Each point is reached from the start by the listed moves, each made 0, 1 or 2 times, or once backwards (-1), plus a little noise. Is the number of moves made odd or even? Then give how often each move was made.
(in the rows, 128 means zero)

Moves:
(1): [159 135 126 145  97 106]
(2): [143 150 107 115 119 126]
(3): [112 143 163 136 125 119]
Start: [107 138 132 128 102 133]
Points:
[122 162 218 191  42  74] -> odd (2, -1, 2)
[107 174  93  84 115 150] -> odd (-1, 2, 0)
[125 124 151 159  81 114] -> even (1, -1, 0)
[ 78 170 201 144  98 117] -> even (0, 0, 2)

Moves:
(1): [136 130 127 131 114 120 131 103 121 100 142]
(2): [123 142 119 124 143 151 135 129 130 126 139]
(3): [126 123 150 122 118 137 125 151 118 110 150]
(4): [125 127 110 159 120 129 116 134 149 115 123]
(5): [133 120 135 139 147 131 121 123 124 123 132]
(6): [148 115 141 127 112 143 148 141 123 116 123]
(7): [109 111 126 129 141 140 145 119  92 125 109]
(8): [129 138 112 120 123 113 145 133 135  94 119]
Start: [131 136 122 129 141 136 122 136 124 142 138]
Points:
[112 119 146 190 160 206  68 207 146 137 181] -> even (-1, 1, 2, 2, 1, 0, 0, -1)
[ 78 145  85 162 178 173 150  86  62  15 169] -> odd (2, 2, 1, 1, 1, -1, 2, 1)
[199 150  66 183  38 115 156 123 200  30 131] -> even (2, 0, -1, 2, -1, 2, -1, 1)
[ 87 157  64 123 190 148 182  63  55  12 142] -> even (2, 2, 0, 0, 1, -1, 2, 2)
[130 142 129 114 109 196 183 120  67  54 180] -> even (2, 2, 1, 0, -1, 1, 1, 0)

Moves:
(1): [135 130 143 139 142 124 131 117 144 125 129 133 130 124]
(2): [124 123 115 138 129 126 147 143 115 134 125 115 124 127]
(3): [119 150 139 124 127 146 127 127 147 131 149 127 112 136]
(4): [131 132 121 139 112 124 124 114 132 120 155 115 128 131]
(5): [122 103 121 117 109 114 124 134 133 160 138 130 125 137]
(6): [135 117 143 130 122 142 129 136 103 145 129 125 115 118]
(7): [110 125 111 124 131 148 128 131 126 126 115 122 129 142]
(8): [128 115 140 126 131 112 142 118 128 120 132 132 136 135]
(9): [142 126 112 103 117 139 136 127 127 117 130 110 130 136]
(10): [113 129 110 134 119 154 141 137 124 138 145 135 123 128]
(11): [124 115 123 133 139 117 108 138 115 136 144 120 138 130]
(12): [126  98 129 143 128 149 125 147 129 106 115 126 118 109]
Start: [135 119 108 136 123 120 130 144 149 117 131 122 121 125]
Points:
[ 67 138  36 199 188 127 131 170 144 169 157 104 145 162] -> odd (2, 2, 0, 0, 0, -1, 2, -1, -1, 1, 2, -1)
[158  94  57 133  63 151 165 106 228  70 189  91 110 134] -> odd (2, 0, 0, 2, 1, -1, 0, 0, 2, 1, -1, 1)
[ 79  71  51 191  68 249 233 182  65  89 156  72  76 119] -> even (-1, 2, 0, 2, -1, 2, 2, 2, 0, 2, -1, 1)
[130 153 112 112 115  99 162 112 163 120 234  76 124 181] -> odd (0, 1, 2, 1, 0, 0, 0, 2, 1, 0, 1, -1)

Moves:
(1): [153 118 105 114 129 123 131 113 144 141 143 129 136 111 121 131 132 114
 126 132 106]
(2): [154 121 113 136 118 126 112 133 116 128 132 127 118 116 160 137 109 114
 125 135 138]
(3): [123 135 128 130 116 132 137 136 137 123 131 128 126 128 133 128 131 120
 132 122 136]
(4): [132 117 118 115 130 137 146 143 128 139 121 109 136 118 138 132 137 119
 117 113 119]
(5): [139 133 128 127 124 128 131 130 127 113 126 127 145 126 138 123 125 123
 141 143 124]
(6): [131 122 139 122 131 119 150 112 138 122 130 130 118 134 128 135 115 124
 144 106 127]
(7): [131 129 128 121 134 137 114 125 130 121 118 144 132 126 124 118 118 116
 119 135  98]
(8): [128 134 130 127 124 126 134 142 130 139 142 127 133 140 139 119 144 126
 133 124 130]
(9): [127 124 129 120 141 129 111 118 116 140 118 132 133 120 129 117 142 116
 127 139 130]
(10): [127 114 131 117 142 127 132 134 137 120 148 130 128 116 134 140 128 123
 126 132 131]
(11): [119 138 128 136 124 122 122 137 129 145 123 146 127 120 115 142 127 116
 124 128 119]
(12): [120 127 128 129 121 123 146 121 113 126 132 137 132 131 122 126 134 135
 135 131 115]
(13): [119 126 134 129 125 139 130 149 125 131 134 124 134 123 137 111 117 125
 116 129 141]
(14): [120 118 111 141 129 136 130 127 115 121 132 130 144 126 139 128 121 120
 125 132 126]
(15): [119 115 143 138 109 115 120 120 133 130 116 130 132 122 134 131 125 108
 116 116 138]
(16): [152 132 139 131 140 121 134 120 121 130 134 139 131 115 149 116 117 147
 122 126 136]
(17): [106 138 144 129 123 142 125 127 133 125 118 114 128 119 137 135 138 124
 131 143 131]
(18): [130 122 119 128 129 118 131 120 140 126 133 118 124 124 131 117 124 130
 134 131 130]
(19): [128 130 123 129 124 134 134 138 136 138 123 146 133 104 134 126 128 142
 150 122 125]
(20): [123 129 123 114 124 131 116 128 116 129 123 126 133 130 137 130 123 120
 116 114 129]
Start: [130 132 125 119 128 124 135 134 138 129 126 116 122 127 124 126 121 132
 123 131 110]
Points:
[156  86  69 143 128 166  75 174  43 117 141 157 182 130 190  66  83   9
  79 210  71] -> even (0, 2, 0, 0, 1, 0, 2, 1, 2, 0, 0, 1, 2, 2, 0, -1, -1, -1, -1, -1)
[ 57 176 152  43 106 218 148 225 125 131  89  37 133 165 183 126 192  97
 109 102  96] -> even (-1, 0, 1, 2, 0, 0, 1, 2, 0, 0, -1, 0, 0, -1, -1, -1, 2, -1, 0, 2)
[122 109 249  47 122 103 217 130 148 110 137 126 178  86 218 123 109  94
 108  53 132] -> even (0, -1, 0, 1, 2, 2, 0, 1, 0, 2, 0, 1, 1, -1, 2, 2, 1, -1, 0, 2)
